Rows are points. Any point is a mix of the corners, with weights that add up to 1. It lies inside the corners' shape when no weight is negative. Is each point inside? If not, which corners have a negative weight?

Corners:
(1): [42 34]
(2): [  8 -35]
(3): [-35 -27]
Points:
[19 14] -> inside
[38 30] -> inside
[16 18] -> outside (2)
[ 16 -14] -> inside
[-22 -39] -> outside (1)
[ 12 -23] -> inside

Corners:
(1): [-11 -21 -55 -40]
(2): [ 0 20  2  1]
(3): [ 20   6 -15  15]
(4): [-13 -27  20  21]
(5): [18  0 60 12]
Points:
[ -6 -10 -51 -19] -> outside (5)
[12 18 -8 -5] -> outside (4)
[ -9 -18 -45 -33] -> inside
[ 6  8 20 15] -> outside (1)

Corners:
(1): [ 30 -16   6 -14   8  -8  49  25]
(2): [  9  -3   5   5   0 -26  18  -7]
(3): [19 15  3 20 -2 40 16 32]
(4): [-41   9  37 -33 -12 -21 -41  -7]
(5): [ -9 -35   5  -4  23 -17  60   1]
(6): [  4 -11 -29 -14  15   6  14   3]
(7): [-14  -8  -2   0   9 -34  22  22]
(8): [ 18 -10  14  24  10  18 -10  34]
(9): [-55  -3  24 -44 -59 -35 -55 -17]
Points:
[ -6   6   3 -19 -21   3 -12  -1] -> outside (5, 7, 8)
[  0 -16   0  -1  12  -3  22  11] -> inside
[ -5   1  36  -8 -23  18 -11  18] -> outside (2, 6, 7)
[ 23 -11   1  -1  21   5  43  27] -> outside (2, 9)
[-4 -5 -1  0 17  5  6  9] -> outside (1, 9)

Corners:
(1): [  0  13  15  45 -21 -24 -48 -12 -38]
(2): [ 36  15  58   9  20  20 -11 -18 -19]
(3): [ -2  -6 -42   9  -2  -5  20 -11  41]
(4): [ 16 -16 -23   4 -10  -3   6  27  -7]
(5): [-30  35 -19  -5  48  19  14   4   5]
(6): [-17  16  -8 -36  55 -21  45  11 -19]
(7): [-17 -20  27  -2  -9 -23  -1  49  24]
(8): [ -8 -17   4  -7 -11  -7 -25   7  -7]
(9): [ 45  -2 -12 -14  60  -2 -28   1  -8]
(10): [ 19  25  17   0 -23   2 -22   3  19]
Points:
[21 -5  5  1  6 -3 -8  7 -9] -> outside (5)
[ 14  24  36   7  22  -3 -21  -4 -21] -> outside (3, 4, 8)
[-22   9 -13  -1  -5 -16   5  15   4] -> outside (2, 9)
[ 4 15  8 -2 15  0 -9  7 -5] -> outside (3)
[ -2  16 -15 -25  51   6  42  20  22] -> outside (1, 8)
[-6 16 -1  5  4 -2  7  6  8] -> outside (8, 9)
[ -2   9  15   4  12  -5 -19   8 -16] -> outside (3)
[14  6 23  2  8  1 -8  5  0] -> inside

Corners:
(1): [ -5  40 -33  35 -14 -42  20 -10  19 -47  30  -8]
(2): [31 14  0 11 -5 23 19  0 20 -8 -6 -1]
(3): [ 17   2 -38  -6  36  14  20 -40 -17 -16   2  18]
(4): [  6 -43   9  -6  -8  19 -25   7  -9  11  32  14]
(5): [ -7 -16  17  20 -15 -13 -17  -3   5  41 -12 -35]
(6): [ -8   9  10 -12 -41   0  14  -6 -13 -15   0  -7]
(7): [  4  -6 -12  19  -2  14   0   7   4  60 -15  30]
(8): [-25   3  -3   0 -13  28 -36  18  -4   4 -11  25]
(9): [ 13  13 -45  -3 -30   8 -22  10 -22  -2 -40  19]
(10): [ 31  25  -1  -1   6   9 -17 -30  28 -16  22  26]
(11): [ 14  15 -12 -19   1  -6  21   4 -49 -26 -12  26]
(12): [ 19 -30 -10  18   0 -19  23 -27  22   6 -17  -2]
(13): [-25  12 -20  -9  -9 -25   6  18  10  -8  18  -8]
Points:
[ -5  22 -28   3  -7  15  -5   4   3  -6  11  24] -> outside (5, 11, 12)
[ -7  -6 -13   2 -14  -3  -6   3 -10   7  -5   8] -> outside (2, 10)
[  9  -8  -4   2  -6  20 -11  -7   0  12  -9  11] -> outside (1, 11, 13)
[ -1   6  -5  26  -1 -14   3   5  26  25  -7   1] -> outside (3, 4, 6, 9)
[ -1   3 -17  -1 -13   0  -5   5  -4   2  -3   8] -> inside
[  4  -4 -12  -5  -5  13 -16  -2  -9  15 -14  22] -> outside (1, 2)
[-17 -52  11 -11   7  13  -5   2 -14  46  -2  13] -> outside (1, 2, 9, 10)
[ -7  -6   0   6  -4 -11   1  -8   1   2  17   3] -> outside (2, 9)

Corners:
(1): [-12  40  -7  15 -26  34   3  -4  11   7  36  11  17  25 -12 -12  11  26]
(2): [ 19 -25  -3 -22 -12  21  -2 -11 -60  -5  34 -14 -22   0  31  -3  19   9]
(3): [-22 -17 -17  23 -26  -4   3 -34  -9  -2  -8  -2 -22 -20   4 -13 -36 -17]
(4): [-23  12   7   3  -6  -5  -7  -1  -2 -37 -21 -19 -37 -26  -8   4 -28 -15]
(5): [-11 -20  -6  14   3  -3  20 -21  10 -26 -21   0   1   1  -2  -6  -4  -8]
(6): [ 15   8   2 -26 -11 -12  -1   5  37  17  21  -5   8  25 -18 -12   6  14]
(7): [ 29   5   5  21  10  -1  -8 -14  -8 -22 -27  -1 -32 -14  16 -20  18 -33]
(8): [ 10  -9 -11   1   5  28  12  11   2  25   6   4  26  28 -43 -16  21   1]
(9): [ -8 -17  13  28  -7 -20  10  -3  19 -21  13 -26 -24 -26  -7  10   7 -25]
(10): [ 31 -31 -17  -9 -11  21  -8  36 -42 -14  55  23 -15 -20  32   2   1  12]
(11): [-19  -1  22   1  29   1   1  -6  20  -7 -20  -3 -48 -23   8  -4  -5 -20]
(12): [ -2  -3   3  22  -1  -4  -9  26   3 -20 -12 -42 -21 -25  23  17 -19   2]
(13): [  4  13 -10  -8   4  27   5   5  -3   7  33  11  32  -2   0  -9 -11 -19]
(14): [-12 -19  24  32  10 -23 -16 -23  16  -6  -6  -5 -15 -12 -15  26 -27  -6]
(15): [ -1  38   0   7   0   1  11  26  17  41  14  16  46  12 -35  -4  38  17]
(16): [-13  10  18   8  28   1  32  -4 -15  21  23  -3  20  24 -24 -34  -2  18]
(17): [ 39  -8 -37  -6   6   7  20   6 -56  -8  22  -6 -32   4  20   6  11   1]
(18): [ -3 -15 -29   0   3  -5 -20 -12   6 -22   6 -23 -16 -34 -13  -2  -9  11]
(19): [-26   7 -11   5  22 -19 -26  15  11  -9 -20 -10 -20  13  -5 -10  -8 -22]
Points:
[ -1  -6  -6  -2  -9   8   4  -2 -10   3  18   1 -10  10  -7   1   6   7] -> outside (7, 12, 13, 16, 18)
[ -6  -2   8   6   5  -2  -7  -5   5   2   4  -3 -17  -3 -15 -11   7  -3] -> outside (5, 12, 13, 17)
[  3 -10  -3   1   6   0   0  -3 -10  -3   5  -4 -12  -2  -5  -3  -1  -8] -> outside (1, 12)
[  0 -13  -2   4   0  -4 -10   7   9 -12   8 -10 -18 -11  -6  15   0   6] -> outside (3, 7, 13, 16)
[-11  12   4  15   9  -9   6  -1  27  -1  -8 -11   2   3 -23  -4   2  -6] -> outside (2, 3, 10)
[  4  -4  -7   6  -2   6  -2  -1   1  -4   4  -3  -9  -5  -2  -1  -1 -10] -> outside (16)
[ -1   1  -2   4   5   3   6   4  -7   1  10  -4  -6   2  -4 -12   6   4] -> outside (13, 14)

Corners:
(1): [ 16  39  36 -40   2 -20  -8 -34   2 -16 -17  43  12 -28 -48  22   6   4
  21  13]
(2): [-11 -14   8 -28 -45 -12 -13  47   3  41 -41 -18  -9  15  -3  17  -2   3
 -38   4]
(3): [-11 -15   3  28  -3  22  -6 -26  50  -2   9 -17 -31  -6 -10   2  18   1
   9  18]
(4): [ 19 -16  26  22  21  10  -4 -32  29  42  -9 -21 -16  -5  19 -24  -7  -9
 -12 -14]
(5): [ 26  18  15 -33  31   7  21   7 -23 -19   2  24  10 -30 -51  33  37 -21
  27  29]
(6): [ -2 -30  -3  16  12  26 -41 -23  16  35   1  -6 -46 -33  42  13 -12 -31
   2   9]
(7): [ -6 -14   8 -45  -2   7  24 -47 -14 -39  11  10  16 -17 -51  15  15 -16
  10 -13]
(8): [ 20  -6  40  -2 -60  14 -27  18  -9  16 -27  -6 -12  10  -1 -12   0 -25
   5 -13]
(9): [-33 -16   4  23  12  22  -2 -21  -1  22 -46 -31 -49  21  56  -4  13 -21
 -12   0]
(10): [  9 -10  26 -10 -33  -9 -13  30   3 -26 -43  23   6   3   7  11   9  19
  -9 -31]
(11): [-18  12  -1  39  -7  28  -7  -9  15  16 -44 -17  18 -43  17 -10  -2 -20
  10 -14]
(12): [ -8  -6  15 -28 -30 -17  -2  38   3 -15 -20   3  12  17  30 -35 -11  -9
  -2   1]
(13): [ -6  12  50  -5 -32 -19 -42  22 -21  25   9  24  19  35   0  24  10  19
  -4 -28]
(14): [ 36   4   7  -9   7  11   6 -55 -35 -32  -6  33  23 -11 -35   7  17  32
  17  37]
(15): [-13  -9 -22   0  -2  51  -9  19  34  48 -21   0 -54   6  15   4 -31 -11
   9  -9]
(16): [ 24  22  -4 -10  -8 -37  31 -31 -25 -30   0  27  21   2 -38  59   5 -13
  33  15]
(17): [  3 -26 -20  18  19   9 -42   2   6  23 -31 -26 -23  25  -5 -27 -11 -21
   4 -15]
(18): [ 34  29 -13 -29  -5   0 -15 -22  14 -18 -19  32  30   7  -8  28  35 -19
  -9  -3]
(19): [ 10  30  -4  28  13  11  -9 -33   3   8  10 -14 -45 -35  10 -18   8  15
 -10 -11]
(20): [  1   6  37 -17 -33  20 -30  28  -3   1 -23 -39  12  16  38  23 -24  14
   7 -15]
(21): [-15 -24  26  15 -14  33 -39  35  18  17 -35 -15 -24  24  21  -5 -43 -40
 -53  -9]
Points:
[  1  -1  13  -5  -8   3  -7  -4   2  -2 -21   3  -4   0   5   1   3  -5
   1  -1] -> inside
[  7 -13   6  -8  -6  15 -14   8  -3   6 -19 -12 -17   7  10   5  -5 -13
  -7  -2] -> outside (1, 3, 11, 13)
[  3   2  12   3  -8   6 -14   2   5   6 -18  -2 -11   1   9   3   1  -3
  -2   0] -> outside (7)
[ 22   5  23 -28 -14  -2  -8  -2   6  -4   4   9   1   3 -26  -5  19  30
   9  -6] -> outside (6, 9, 11, 16, 21)

Corners:
(1): [-13  52 -26 -49   9  18 -24 -24   9   4 -28  -3 -15 -40  -8  23 -44 -10
 -23  14]
(2): [ 13 -44  18 -10   6   7   7 -19  10 -27 -17   0  15  43 -35 -22  45 -25
  -3 -14]
(3): [ 18  -9 -20  15  30   6   8  19 -16 -16 -40 -29  19  16 -25  -8  -2  13
   9 -39]
(4): [-13  59  17 -28   9  11 -13 -35  19  13  13  -8   8  11  17  22 -25   2
   6  16]
(5): [-12 -32   0  -5  -2 -10  30 -16  20  -2 -32 -17 -18  21 -15 -39  20 -19
  -5 -28]
(6): [-22   1   0  -5  26  -2  23  20  20 -18  27 -29   6  10 -27 -45   8 -16
  10 -16]
(7): [ 32 -27  -7   8  14   8  33   2  17 -21  -2  24 -22  24  24  17   1  15
  33 -10]
(8): [ 38 -20 -28 -22  -9 -23 -40  -5  14  20 -12  33  26  10  42  19  23  -6
  22 -45]
(9): [ 48 -30   2 -12 -28 -13 -29  24  36   5 -12  14 -11  34  50  33  -5  24
 -15 -11]
(10): [ 11 -17   8 -10   5 -18   3  18  11  10  12  29   6  17  38 -10  16  17
 -26 -12]
(11): [ 31 -30  25  12   0 -21  24  -3  22  -8 -20 -14  19  -9 -24 -40  30   4
  -4 -43]
(12): [ 14  60 -25 -13  40  31 -26 -18  14 -34 -28 -14  -4   3  -1 -20 -36  11
 -19  -1]
(13): [ 26   4  -1  10   2   1 -12 -19  13  14   6  -9  11  -7  23   4 -47 -16
 -23  19]
(14): [ -1 -20   2 -19 -27  -9  47   8  15 -26  -4  13  28  32 -33 -53  18 -15
  17 -30]
(15): [ 21 -10  16  15   4 -14   1  15  40  -6 -40  37  -2  20  41  31  26  -9
   6 -14]
(16): [ 21  17   9 -25   4  12  -7  -3   2  -3  -6  10  -3 -17  14  -9  -3  -7
  18  41]
(17): [ -2  12   8 -44  31  23 -19 -16  28 -18 -44 -21  21 -19  15 -10 -30  -3
   5  11]
(18): [  8  19 -32   3  16  41 -27 -24  23  -4 -30 -20  20 -15  -4  17 -26  29
   6  29]
(19): [ -5  35 -35 -26  41 -32  -4  -9   7  -3 -26  -8   3  -6  -4   3 -45  11
   9  29]
(20): [ 24 -54  18  16 -24 -28 -31  19   4  -9  -2  51 -30  32  19   1  -3  14
  -1 -20]
(21): [  9 -27  18  -4  11   0  31  12  35  12   8  11  10  20 -49 -52   3 -34
  17 -28]
Points:
[ 10   4  -2  -8  10   1   0  -2  18  -5 -11   0   4   7   4  -6  -8   1
   4  -7] -> outside (2)
[ 14  -5   6  -7  10  -6   0   0  20  -6  -7   3  13  15   7  -9  -6  -1
   2 -15] -> outside (1, 5, 16, 18)
[ 19  -9  -3  -2   1  -3   0  -4  15  -6 -20   9   0  14   3  -1   2  -2
   6 -13] -> outside (6, 10, 17)
[  5   5  -3 -14  16  -7   3  -1  12 -11 -17   7   2   7  -5 -15   0  -5
   7 -11] -> outside (9, 13, 18)
[ 20   6   2   0  18   5 -11  -1  28 -10 -15   0  -4  -6   9   4 -19  -2
  -3  13] -> outside (3, 4, 5, 8, 10, 14)
[ 16   1  -2 -15   2  -2  -5  -9  21   0 -19   9   1   1  16  -1 -11   1
   1  -1] -> outside (2, 3, 6)
[  3   7   4 -16  10   6   9  -9  21  -7  -8  -3   3   6  -4 -12  -3  -8
   0   4] -> outside (3, 8, 20)
[  6  13  -9 -12  14   0   1  -6  20   2 -12  -7   8   1   5  -5 -16   0
  -2  -6] -> outside (2, 16, 20)

Corners:
(1): [ 17   2  -1  -6 -13 -10   7  -1   8   8   1   5  -8  11  -9  -6 -10  -4
   1   4]
(2): [ -2  -7   3  -1   1  -2  -3 -12   3  11   1  -7  -3   0 -12  12 -19   4
   0  -2]
(3): [-12  -5  -5  14 -13  10   9  -5  -5   9  11  -6  -1   5  28  -8   9   9
   1  -4]
(4): [  6   6  -2  -7   6  -6 -33 -18  -5  12 -24   0  -7   0   6   4  -3   0
  14  -5]
(5): [  0   4  -2  -4 -12  -6  14   8   4 -24  12  -4  -9 -10  -9   5   8   9
 -14  -9]
(6): [-14   5  -2  -9  14   3   1   0  10 -31   9 -12  12  -3   1  -4   7   4
   5 -12]
(7): [  5  -9  -3  13   2 -17   7  -7   0  11 -32  14  -4  -4 -10   2   1  -8
  -6  14]
(8): [-16   1  -4 -10  -3  20   8  -2   5 -19  14  -5   1   3   1 -16 -13   5
  -5  10]
(9): [-16  -2  -7  -3   9  -5   3  -6  13   5  10  -2  -9   7   3 -10  -1   9
   2   3]
(10): [-13   4  13  -5   2  17  12  28  12 -24  -3   4  -2   5  17 -13   1   3
   2 -14]
(11): [  0  11  -6  11  -5  21   8   7  11 -17  12 -11  -5  -9  -1   7  10   5
   9 -18]
(12): [  1   1 -12  -8 -10   0  -1 -16   0  13 -27  -5  -7  -2 -10   0   6  -8
   7  -8]
(13): [  2  -7 -12  -7  -3   1   3  24   1   3 -20   0  22   8  -8  -2   5   4
   4   9]
(14): [ -9   4  -5  -4  -7 -12   9  27  17 -25   8 -11  -9   9 -16  -5   2  -5
  -3   0]
(15): [ -7  -6   3  -4   8  16   6  10  11 -33  13 -17   2  15  -4  -4   1   6
   1  -9]
(16): [ -5  -2   4  -4  -4  -8   1 -11 -41  13  -8  24   7   0  -4  15   6  -1
 -13  16]
(17): [ -1   6  -4  19 -17 -10   8  12 -19  14  -3  14   9   3 -12  11   7  -4
 -39   7]
(18): [ 22   0  -8  -6   8  -6 -24 -18 -20  16   0  -3   0 -12   1   6   4  -4
  -2  -7]
(19): [ -4   6  -6  16   0  10   1   0  -9   8   1  -9   2  -3  -3 -12   2   4
   5 -11]
(20): [-16   4  39  -5   3  18  -9   0  15 -60  26  -8  -1 -19 -13 -20   1   5
  -8  -1]
(21): [  4 -31 -10   4   3 -19  -1  -4  10  16   6  28  -9   2 -18 -12 -30   2
 -14   6]
Points:
[-2 -1 -3 -5  0  2  0 -5  5 -9  1 -3 -2 -1 -4 -1 -1  2  3 -2] -> outside (10, 17, 19)
[ -3   0   1  -1  -2   2   2   3   4 -10   2  -1  -2  -1  -4  -1   1   2
  -2  -2] -> outside (19)
[-5 -1 -2 -1  0  1  1  0 -1 -5  0 -1 -1 -1 -3 -1  1  3 -3 -2] -> outside (1)
[-2  0 -3  2  0  1  0 -3 -2 -1 -4  1  0 -1 -1 -4  3  2 -2 -2] -> outside (2, 14)
[-4 -1  0 -3 -2 -2  3  3  3 -8  1  1 -2  1 -4 -2 -1  1 -4  0] -> outside (19)
